Every row gives one point. Two turns around zero, p and q, are shown by what they do to some points. Where does a point land after both, in the order given? Backwards means that the second turn is done in reverse. Each puzzle has new turns, and all numbers are rounded.

Turn p:
[-53   9] => [-26 -47]
[29  7] => [ 3 30]
[ 25 -16] => [23 19]
Turn q:
[ 3 38] => [-1 38]
[-18 -61] => [-12 -63]
[19  8] => [18 10]
[-4 15] => [-6 15]
Where do these land?
p, then q: [-10 -43] => [ 40 -19]
p, then q: [33 11] => [-3 35]
p, then q: [-22  32] => [-36 -14]

Turn p:
[29 51  0] => [-54   2  23]
[-46 -34  18] => [ 49 -31 -15]
[ 22  -8 -24] => [-7 31 -9]
[-61   1   6] => [ 18 -52 -28]
[29  3 -6] => [-13  24  11]
[ 28 -12   6] => [ 5 25 18]
Turn q:
[ 45 -25 -20] => [ 8 43 33]
[-31  40 -17] => [ 19 -15 -47]
[ 42 -24  30] => [-38  24  36]
[-26   6  24] => [-15 -31 -10]
[-29   2 -18] => [ 26 -20 -10]
Where do these land?
p, then q backwards: [28 52  3] => [ 22 -16  52]
p, then q: [-28 -22 -13] => [21 30 10]
q, then p backwards: [-33 -34  27] => [-19  32  40]
q, then p backwards: [ 33   4 -18] => [ 29 -20 -13]

Turn p:
[-17 -12  51 -18] => [-16 -12  54   1]
[ 59  -1 -21 -14] => [ 61  -6 -17  -9]
[-16  43 -15  37] => [-21  51 -26   4]
[-12 -11 -29  32] => [-16  -1 -37  23]
[-14 -19  13 -38] => [ -8 -33  24 -21]
Turn q:
[-62 -10 -34  38] => [ 27  10 -64  40]
[ 32 -24 -16   3] => [ 15  -7  -3 -40]
[ 14  -9  17 -30] => [-18 -24  20 -11]
[ 40  23   7 -33] => [-35   8  34 -29]
[-24  20  27  23] => [12 14 14 41]
Where do these land?
p, then q: [-27  63  -1 -28] => [-70  -1   6  23]
q, then p: [ 19 -51 -29  -9] => [ 21 -51 -12 -26]
q, then p: [-4 -9 49 -1] => [ 5 -5 28 41]
p, then q backwards: [ 36 -21   1   1] => [-12 -24  17  27]
q, then p: [-45 -22   8 -11] => [ -6 -18 -30  38]
q, then p: [ 2 40 16 19] => [-4 44 16  4]
q, then p: [ 19   0 -43  29] => [ 26  11 -18 -44]

Turn p:
[-35   9   9  -1   1 -15] => [-29 -17  -8  -8 -17   9]
[ 14 -12 -15   3   7  34] => [ 12  19 -11   6  32  -6]
[  1  24  18  19  10 -35] => [ -8   2  26 -22 -31  20]
[-17  14 -14   2  15 -22] => [-32  -2  18  -7  -5   0]
[ 19 -35  -3  -2  -5  41] => [ 33   5 -22  15  38  -2]
[ 24 -21   7 -24   7   4] => [ 29 -16   6  -5  17 -17]
[-27  -4  -5  14 -14 -26] => [-25 -15   6  18 -16  20]
[21  3  8 -9 -5 43] => [ 29  21 -28  -5  12 -16]
[  0  23  -4  -3 -16 -24] => [-10   3  14   7 -31  -9]
Turn q:
[20 18 -8 -7 21  2] => [-17  20 -13  -4  19   7]
[ -3  16  30  18  16 -24] => [  2   6 -22  34   5 -25]
[-16 -11 -20   9  -6   5] => [ -1 -18   0 -20 -13  -3]
[-29 -12  35 -24  21  36] => [ -1  -9  48   5  33 -32]
[ 11  13 -22  11  -5 -17] => [ -9   6 -26  -4 -15  13]
[ 12 -19  19  -5  17   7] => [21  8  6 -1 25 -7]
[ 17   2  -4  19 -27   5] => [  8 -18 -11   7  -6  29]
[-12  -8 -32 -20 -36 -14] => [ -2   3  16 -18 -47  18]
Where do these land?
q, then p: [-21  15  -3   3   6 -21] => [-18  -5   7  19 -19   7]
p, then q: [ -4  -5  -9   0  -5 -76] => [ 48 -36  30  35   0 -14]
q, then p backwards: [ -1 -18   3  15 -10  35] => [  1 -32  14  -9  18 -15]
p, then q backwards: [ -8 -10 -28 -10   6  19] => [ 2 17 17  5 28  8]
p, then q backwards: [ 25  17  11   3 -13  27] => [ 15 -20   2  -4  11 -35]
p, then q: [ -6   1  15 -22   0  13] => [  6  16  -2 -19 -15   5]
p, then q: [17 -1 12 10 16  3] => [-5 15 10  5 18 10]

Turn p:
[  3  24  -5  62 -24 -61] => [-31  13  33 -11 -80   1]
[-14   7 -30 -15  26  12] => [ 17  -8 -25  32   3  13]
[-13  -9   5 -26 -10  23] => [ 11  -6 -21  -6  25 -18]
[ 31   1  13 -57  26  19] => [17 32 -5 16 61 11]
[  2   4   2 -26 -12  21] => [ 15  10 -19 -10  21  -8]
[-13  16  17 -49   6  30] => [  0  16 -42   4  44  -8]
[23 10  2 -7  7 51] => [ 19   0 -19 -23  31  33]
[-19 -20  17  67   6 -44] => [-49 -35  44   1 -45  -3]
[  0 -34 -21  51 -26 -51] => [  1 -23  54  -3 -59 -22]
Turn q:
[-21  -7  59  40 -15 -10] => [-11   1  -6  19 -13 -72]
[ 20   9  -7   1 -31  37] => [36  2 -8 35  6 14]
[  2 -32 -16 -32  -1   7] => [10 21 35 -9  1 22]
[ 11   4 -49  14  27   8] => [-13   2 -22  -6 -21  49]
[ 15 -10  49 -14  24 -30] => [-40 -21  36   2  18 -28]
[ 23 -17  13 -11 -47 -22] => [ 35 -27  37   8  -9 -17]
[-49  52 -50   2  44  10] => [-18  22 -71 -49  18  33]
Where do these land?
q, then p: [28 -5 -3  0 20  8] => [-10 -29 -12 -14   2   4]
q, then p backwards: [ 36  47  58  -1 -52  10] => [-38 -66 -27 -49  25  12]
q, then p: [-20 -11   1  12  30 -46] => [ -2   5 -20  15   7 -55]
p, then q: [-11  18 -29 -34   0  -7] => [  5 -32 -25   4 -22  18]
q, then p backwards: [ 21 -19 -41  14  -6  -1] => [ 12  17 -31  35   8  -2]
p, then q: [  8 -34  14  13 -36 -52] => [  2 -30  25 -14  17 -60]
q, then p: [-65  18 -15  10   6  -8] => [ 33  41 -24  36 -10 -12]
p, then q: [-29 -15   7 -20  59  52] => [-47  46  -7   5 -44  38]
q, then p: [ 31   2   8   5 -22  44] => [ -6 -17  20 -23 -21  42]

Turn p:
[  6 -14 -43  12  -8  18  -3   7] => [ 20 -27  12 -14  32 -11   6  -1]
[36 19 39 -3  2 17 -7 13] => [  9  48   3  -2  -1  31   8 -16]
[  7 -21  23   6  25 -34 -29 -16] => [ -8  25  34  18 -29 -26 -16   4]
[  2 -10 -10  15  18   1  21  19] => [ 18  -4  -8   8   3 -19  26  -1]
[-12 -11   0  -3   5  39  14  15] => [ 16 -16  -7 -25  -9  10  28 -10]
[ -1  10 -23  -5  26   0  -6 -11] => [-8 -9 18  8  8  0 15 25]
[ 13  30  44   5 -18 -22  18 -25] => [ -1  31 -28  30 -17  28 -32   6]
[ -7  14  -3  24   8  -2 -23  -5] => [  3  14   7 -13   4 -11  -8  29]
[-26   2  18 -45 -40 -56  32   1] => [-55 -16 -48  33 -14  -3 -30 -32]
[-24  -7 -37  -5 -23  14 -22  10] => [-12 -31   5 -37  25 -12  -7  -1]
[  6 -11  -6  -1   6  25   6  -8] => [ 18 -14  11  -5  -3  13  11  -2]
Turn q:
[-14   8  -8 -10 -20  13  20 -27] => [-15   1  -6  34   1  -2  23 -12]
[ 27 -23  15  -2  26  -1 -24  -1] => [ -9 -23   3 -26  11   7 -35   5]
[-26  24 -14 -30  16  17   8  26] => [-11  22  43  -3  -8 -24  22   3]
[ 15  -6 -42 -27   7  -8   1  23] => [ -1 -24  11 -27 -18 -35  21  -1]
[ 11  18  18   7  26 -25  33   3] => [-18  36 -20 -18 -22  -4 -17 -10]
[ -3  -4 -10  21 -31  35 -22 -36] => [  6 -31   1  35  15  41  19  -2]
[-15  32   6  32 -39 -15  -9 -28] => [ 19  12 -28  42 -16  31  11  22]
[ -7 -37   8  23  19  17  -5  28] => [ 19   4  13 -34  37  11  -6 -13]
[-13 -20   6  -4  19 -28   4   8] => [ -3  14 -15 -22  18 -20  -8  13]
[ 25   8  20  -9 -22  -4  -6   4] => [ 13 -10  -1  17 -18  -5 -28  -7]
Where do these land?
q, then p: [  4  -8   8  19  -1  -5  15 -11] => [  2 -15  11  -3  12   8   4  16]
p, then q: [  0  76   1  -7  -7 -23 -25 -13] => [ 12  37  62 -19  -3   9  26  26]
q, then p: [ 21 -10 -27  -1 -29  -3 -16  39] => [ 12   5  17  34   4   3 -17 -44]
p, then q: [  4   1  23 -12  51 -23 -26  14] => [ 16  54 -13  32 -18  -3  -1   2]
p, then q: [-18  -6   3   9  31   6 -17  -2] => [ 18  15  -3  11  -8 -27 -12  -9]
p, then q: [ -4 -27  -1  -9  -2   7   1 -17] => [  7 -15 -11  13  18   1 -15  -5]
q, then p: [-29 -23   6   2 -16 -16  11  -4] => [  3   4   5  24  16 -15  21  23]
p, then q: [ 14  20  -1  24 -29  51  20   6] => [-31 -39  30 -20 -20  -1   2 -29]
q, then p backwards: [  7   4 -23  -4 -21  30  46   9] => [ 18 -38  13 -25  13   3  17  34]
p, then q backwards: [ -6 -20  13 -26 -17 -17   4  -8] => [ 32   7  11 -13  -2  12  15 -14]
p, then q backwards: [  7  -7  -2   7  38  -7 -12 -12] => [-19  26  -8 -20  -5   6 -13  14]

Turn p:
[ 10  16   1 -44   3  56  -3  -2  65] => [-23 -33 -31  10   3  73 -18   7  37]
[  7   2 -13  31  -8 -25  19 -20  14] => [  7 -37  16   7   4 -31   0 -11  -4]
[  4  17  18  14 -15 -24  12  53  -8] => [ 39   5  15   1 -47  -3   2  20 -16]
[-10 -38 -36 -69  14 -23 -30 -14  -7] => [-53  25 -28 -51  -8  -5  30 -28  29]
[  2  15 -40   0 -15   0   3 -15  -3] => [-21 -10   5  20 -10  -7   1 -34  -2]
[ -8  12  50   5 -12  11   1   4 -14] => [  8  14  18  -2   7  15 -20  36 -25]
[-12   3 -25   4  23 -26  14  -8 -20] => [  0   8  23   1   3 -23  31 -20  10]
[-15   1  15  34   1  15 -16  -4   9] => [  8   3  -3  22  17 -14 -24  23   6]
[ -8 -16  12  12 -10  16  18  13 -17] => [  9   8  -9  13   5   0  13  19 -28]
[ 30 -12  17  12  19   0 -18  -8 -20] => [ 26  18  -5 -21  26  -5 -16 -13  -7]
Turn q:
[  4 -29  -7 -50 -10   1   5  11  -5] => [ 28  15  -4  -7 -36 -17  -6   2  32]
[  9   3 -14  17   0 -11 -28  76 -18] => [ 10   7 -12  20  34 -30 -26  65   4]
[-25  -6  -2  29 -25  -4   0  -4  -5] => [-22 -20  13  -6   9  22 -18   9  11]
[ 14 -11 -57   2  26 -11   4  -2  -8] => [ 45 -26   4  11  17 -21 -22 -19  -6]
[  2   1  21  -2  35  -7  -9 -17  16] => [ -3  -4 -23  -9   9  -6  35 -18  -8]
[ -3   5  -1  17 -63   1  18 -16  32] => [-33  11  27  29  -7  42 -17 -17  27]
[ -2  16  -6  -3  17  -9  18  -7 -13] => [  1 -15  13   1  -7 -17   6  -7 -20]
[  0   7  23  16   9 -16  20  -5  43] => [-21  -8   2  27  10  10  42 -13   8]
[ 19  -3   2  33 -14  -2  13  -5 -22] => [-4  5 38 -9 26  6 -7  2 -5]
[ -1  10  22   8  39  34   9 -15  -5] => [ 11  -1  -5 -19  -2  17  34   0 -41]
[-16   7  19 -65 -14  23 -50 -16 -16] => [-11  36 -51 -38 -51  -7 -22  -4  -2]
Where do these land?
p, then q: [  8 -13  38 -11 -27  29  -3   8  18] => [ 33   6 -18  -6  -2   1 -32  34  -6]
q, then p: [-29 -22  -8  20 -23  14  22 -20 -33] => [-15  16 -34 -25   9  30 -15  30  -9]
p, then q: [  0  24  44  42  21  -6 -30  -1 -29] => [-23  40 -27   4  32 -38  17   8 -27]
p, then q: [-17  -6 -19   4 -11   1   7 -30  12] => [ -4 -37  -4 -12   4   3   9   2  15]
q, then p: [-21  29 -24  29  -1 -22  23   1  -8] => [  9  24 -14 -12  22 -34   3  31 -11]
q, then p: [ 10  33 -21 -22  46   7 -19   3   1] => [  6  13  13  -4  -6 -33  11 -51 -21]
q, then p: [ 12 -33 -14 -13  36 -16  14  15  20] => [ 29 -46  -6 -18   6  -7  12 -21  -2]
p, then q: [ -3   1  32  23 -16 -12 -52  34  -9] => [-24  35 -23  24  16 -33 -39  11  -2]
p, then q: [ 33 -24  -3  -9 -18  35  14  -9  10] => [ 45 -16   2 -23   0   9 -24  -7 -12]
p, then q backwards: [-16  34 -19 -31  12 -28  17  13  12] => [-16 -19  23 -14 -22  -7  46 -14   9]
p, then q: [ 24 -23  -6 -31 -18  -2   7 -13   6] => [ 23 -14   0 -20 -33   2 -18 -11   6]

Turn p:
[-12  30 -22 -28   3  27 -41  13  -6 -14  29] => [ 17  21 -25  12 -57  -5 -22 -23  12   2   3]
[ 31 -31   9  31 -20 -34  30 -22 -20  -4  13] => [ 22 -27  20   6  41   2   0  42 -28 -24   6]
[  5 -23  15 -10 -34  30 -13  29  16  19 -15] => [ 13   6  35  -2  -7  14  20 -22   7  37  28]
[ 17 -33 -30  -1   8 -27  26 -24   8 -25 -19] => [-19 -45  11  18  28 -13   2  -6  -2 -40   3]
[ 16  -1  28  13   6  16 -42  11   0  10 -26] => [  7   8  31   3 -11 -15   6   0   9  44 -27]
[  5   4  30   2 -18  -7  -6 -17   5 -15 -12] => [ 13  -2  19 -14  10   5  -1 -12 -22   1 -24]
[-25 -10  -4  48 -19 -25  19 -25 -11   4  -8] => [-10  16  -2   9  39 -14  21  20 -44 -17   1]
[-27  10 -26 -25  28  -1 -14  19  44  39  18] => [-33  23 -13 -31 -39 -14  16  -4  42 -11  26]
[  4 -14  36 -25  29  41  32 -37 -23  13  28] => [-17 -37 -20 -34  -4  19 -51  21 -24  35  16]
[ -1 -18   6  -6 -10 -13 -37  31  34  26 -37] => [-14  19  53  -3 -12  -6  38 -16  28  11  -2]
[  9  31  -3  33  -8  12  35  21  28 -28  15] => [ 40   7 -39 -13  41 -10   8 -17  18  -4   5]
[-15  -2  16 -13 -13 -12  -7  26 -33 -36  -3] => [ 10  25  13  30   8  31 -29 -13  -2  -7 -13]
[ 29  42 -23 -25  18   5  18 -29 -22  16   8] => [  0 -41 -49  -3 -30  16   5  20   0  -6 -19]
[-36  16 -33   4  28 -11   1   3 -20  -5   9] => [-29  24 -37  23  -8  -8 -11   8   4 -21  -2]
Turn q:
[-13   5   3  14   5  42  -1  14 -13  -9 -12] => [ -8 -34 -11   0 -14   5 -21   7  11 -17 -17]
[ 12  11 -20  17   1 -19  53 -39  -1  -3 -29] => [ 40  14  11 -45  20  -9  26 -12  18 -30 -11]
[ 11 -20 -53 -20  30   6  -6 -12  45 -13  10] => [ -3   2  -4 -13  13 -31  -6   3 -36 -31  59]
[  3  29  39 -10  21  11  15  -2  -3 -12  13] => [-27   2  29  -8  10  31 -16  -9   0  -9 -21]
[-29  -2  -2 -22   5 -14  -3  -5  17 -37  12] => [-38  14  11 -19  -9 -22   9  16 -19  -1   3]
[ 15 -15  17 -20   4  -4  48  -8   9   1  12] => [  8  -1  41  -6  11  -6  12 -33 -21  -7 -10]
[  1  16  11   4 -12 -26 -16 -26 -54   7  -7] => [ -6  16 -29  -3   7  31  38  -6  28  17 -20]
[  1 -54  15 -11  19 -35  25 -14 -11  -1   0] => [ -6  14  20  26  10 -31  47 -31  -3 -15  -8]
[-31   0 -56 -11  30   5  -3  34  -2  42  26] => [  3 -51  12  18  14   1  18  44  -2   6  57]
[  3  13 -26 -20 -13   7 -29   0   5  31 -38] => [ 25  -7 -43   3  30   1  -8  27 -16  14   2]
[ 16  13  17 -15  21   8   3  54 -11  10   9] => [  0 -15  25  38  -6  39 -11  16 -19  -7  -6]
[  3 -42  13  24 -49  11 -32   6   7  -4  30] => [ -4   2 -19  21 -48 -25 -18 -33   6  42  10]
[-19  27  23  44 -16  24 -52   8   9  14  -7] => [-10   0 -29  10  -9   7 -55  21  45  28  -7]
[ 26  18  18  27 -46 -16  -1 -10   4 -27 -18] => [ 25  44 -13 -23 -30   7 -15 -11  10  10 -29]
Where do these land?
p, then q: [ 45  -6 -29  -7 -24   3 -18  16 -24  -7  -3] => [ 34  11   5  13 -30 -10 -22 -38  18  -5   0]
p, then q backwards: [-13 -17 -15  -2  12  10  24  20  16  57 -12] => [-35  11 -22  -1  15 -25 -23 -19 -20   2  40]
q, then p backwards: [-20 -23  18 -25  12   1 -12 -15  -1 -20  -8] => [-26   1 -13  15  20  -9  -1 -24   3  -1 -27]
q, then p: [-22  29  19 -12  25   5 -18  28 -18  38 -17] => [-20  20   5  12  21 -29   0   0  36  43  15]
p, then q backwards: [  3  -9 -30   3 -23  -7   2 -76  -9 -11   9] => [  6 -37 -32 -46   8  37  13  25   6 -25 -13]
p, then q backwards: [-22 -19 -14  33 -26   0 -17  27  19 -21   6] => [ 25 -31  -1   9  16 -37   6 -15  31  13   2]
p, then q backwards: [ -3  -7  23   0 -26 -19 -11  25 -18  -8  -6] => [ 25  18  22  -1   9 -25  15  17   5  10   1]
p, then q: [  2  -9  22 -13 -27  -1 -14 -12 -17  -6  -1] => [ -3  -8 -19  11  -3  21  -5 -21   8   5 -24]
p, then q backwards: [ -4  48   1 -23 -15  -8  -5  28  -7 -25  10] => [ 47  10  14  28 -13  -3  -4  -4 -25  -8 -22]
p, then q: [  4  12  18   4  65  -8  35 -36 -12 -21 -21] => [-16 -11 -36  31  19 -46  18  48  -4 -26   4]
p, then q: [ 56 -19 -21  25   9  24  70 -10 -12 -20  13] => [  0  -8   5  57 -13 -24  16 -21  -5 -43  65]
p, then q: [ -4 -13  11   7  -4 -40   3  31  50   6  25] => [-32  30  39 -16   5  16 -22   3 -40  -9  -5]
q, then p: [ -9  -2 -10  10  -2  23 -17 -34  47  42 -19] => [-18  -4  16  -5 -37 -35 -10  30  37 -30 -13]
p, then q: [-14  35   6   1  24  16 -23   8 -17  -4  25] => [ 28   9 -31 -11   2  11  -9  31  -7  21  13]

Turn p:
[-45  22 -16  46  11 -51  17   4  31 -23 -13   0] => [-11  37  46  17  21 -15  11  48 -33  25  11 -27]
[-47  12   0 -12  22   7  36 -26  22  -8  46  40] => [-10 -34 -27   2  19  19  36  43 -38  35  26   5]
[ 32  -5  11 -37 -52 -50 -31   9  -2 -15 -39 -24] => [-20  32  25 -32   3 -24 -16 -73 -17 -33 -12 -17]
[  7  10  38 -12  -8 -22  19  14 -26 -32   2 -10] => [-43   4  18 -44  -2   6  -5  -8  14   8  11  -2]
[ 35 -30 -54 -27 -19  16  28   6 -52 -17  50  32] => [ 16 -48  -7 -32  -7  79 -37  -5 -26  -5 -36  20]
[-30 -12 -43  29 -39  -2  14  43  33  29 -15 -37] => [47 71 23 26 40 15 -5 -2 -5  4 -1 22]
[-37  43 -16   8   3  30 -34 -16 -22   1   1 -12] => [ -5   6 -20  36 -22 -14   1  -7   5  58 -26   2]
[-28 -24  41  19  24  38  28  29  -3  46  10  39] => [ 30 -23 -19 -16  31   3  47  45  54   2   4  24]
[ -3 -42   6  47 -12   5   1 -36  22  16  -2 -23] => [ 38   8  -4   6  12 -43 -38  25  -3 -10  26  18]
[ 56  54  30   2 -35  22 -31 -18 -36  13 -35  -4] => [-50  18 -34  -2 -36 -37 -19 -28  31 -26 -55  16]
[ 44 -36  22 -21  33 -17 -25  -6  24 -17  49  15] => [-12 -75  21   7   1   2  -4 -17  -6 -40  39  -1]
[-11  -7 -39  12  32  37   2  11  32 -46 -34  -1] => [ 15  13 -15  42  12  28 -20  18  11   8  12 -66]
[ 35 -37  34 -27  40  -1 -37 -20  -7  32  -6  18] => [ 22 -56  -7 -11 -30 -34  22 -21  23 -43   9  -8]
[ -8  52 -13 -27   0 -12  13   4 -16  19 -12 -35] => [-18  46  -1   2 -42  14  26 -18  -9  17  -6  13]
Turn q:
[ 44  -8  19  12 -39  14 -17  -9 -11  48   0  19] => [-27  29 -25  21  22 -17   1  15 -56 -13  17  13]
[ 40   5 -65 -33  10  31  45  42 -26 -25 -15  28] => [ 21  49  68  24  36  37 -37  15  11  -1 -21 -35]
[-16   7 -25  -1   5  35  -7 -71 -21  30  -5   5] => [-15  18  -2 -15 -33 -31  18  57  -9 -30 -34 -10]
[-18   0  53  11  -1 -20  46   3  -2 -23   8 -39] => [ 13 -21 -11   2 -15  -1  26 -19   9  76   0   9]
[  1 -10  37 -33  30  -8  -9  13  63 -24  11   8] => [-17 -49   2  23 -28  30  -1 -37  10  -2  35 -29]
[  2 -14  28  17  -5 -25 -36  29  28  -1 -38 -24] => [  5 -22 -50  -2  35   7  19 -38  11  -9  23  -4]
[-40  15  16  -1  46   4  27  -4  38  42 -29 -15] => [-15  14 -43   8 -51  28  25 -23  32   0 -32 -15]
[ -2  42   5  36  -4 -15 -12 -26 -40 -27 -30 -14] => [ -7   4   2 -57  30 -42  21  -8   4  19 -27  -6]
[  9 -18 -16  14  -3  31 -53   7 -35  -5  47  25] => [ 34   4  25  -6  -4 -43 -31   6 -39 -44  24  11]
[ 26  -1   9  12  46 -45  41  -6 -14  -7 -29 -12] => [-16  -7  11  31  23 -12  22 -34  28  30 -51  -4]
[-27 -52 -19   0 -43  32  -3   7 -15   7 -19  -8] => [ 51  17 -14   4  13  16  27  48  -5 -17  20  13]
[  2  17  15 -49   3 -25 -10   1   7  39  48  58] => [-45 -19  22  12 -36  33 -34 -13 -50 -25  -6  33]
[-43 -10 -37  12 -20  13  61  -1  14 -14  33  30] => [ 10  34  48   0 -40  24   5  31  37  16  21  38]
[ 22  27 -20   3 -26 -23 -73  15  15 -42  17 -60] => [  8 -51 -31 -47  47 -29 -61   1  19   0  33 -14]
Where do these land?
p, then q: [  2  -3   6 -16   2  33 -34 -29  20  28 -24  22] => [-10  -1  16  14  37 -18  -1  18  52   0 -11  16]
q, then p backwards: [-25 -11  23 -39  -2  -5 -35   6  -1   3  38  -4] => [ 24 -28 -22 -18  15  -2   2 -39 -13   1  37   8]
p, then q backwards: [ 14 -22 -31  50  28 -26 -15  36  15 -18  34  17] => [ 27 -38 -37 -53   4  -8  13  -3 -14 -37  16  26]
p, then q backwards: [-37  74 -42   2  11  -3  11  19 -45  11  20 -20] => [-22  14  27 -16  -3  -4  97 -11 -12  27   7  11]
p, then q: [ 35  44  32   1   9 -42  28  31  -3  13  16  18] => [ 22   0  29 -25 -34  51  39 -14  -1  30  16   0]
p, then q: [ 33 -10  24  -7  30 -21 -28 -58   0   2 -63 -29] => [-14 -59  -9 -34  45  -5 -24  30  18  39  17  40]
p, then q backwards: [-29  34  34  46  13  41   2 -46 -21  24   8  11] => [ -5 -11  -4  26 -21 -13  23 -58   2  25  25 -62]
q, then p: [ 34 -52  29 -22 -51  50 -38   3  -2  -7 -30   8] => [ -6 -22  43  -8 -42  65 -34  22  35  25  12  27]
p, then q: [ -2 -56 -16  -5   6 -12 -26 -19   0 -50  27  53] => [ 58 -42 -20  52  17 -29  13   5 -15 -18 -18 -11]
q, then p backwards: [-29  17  26  15  -7   8  47  27  36 -14 -42 -10] => [-40  17   6 -48  17  28  21  40 -16  -6 -16 -23]
p, then q: [-27 -16 -11 -27   1 -22  45  57 -22  18  28   4] => [ -8  29  18  34 -39  25   4   6 -46  19  -2 -47]
p, then q: [ 19 -19  -8 -33  -6  30  23  -8  16 -16  -8 -30] => [  2  -4  15 -18 -13 -28 -38  35   3 -15  13 -16]
q, then p: [ 12  20 -65  36 -33 -32  20 -21   6   4  -5 -39] => [  3   3  24  51  24   5  73  -4  -9 -16   3 -33]
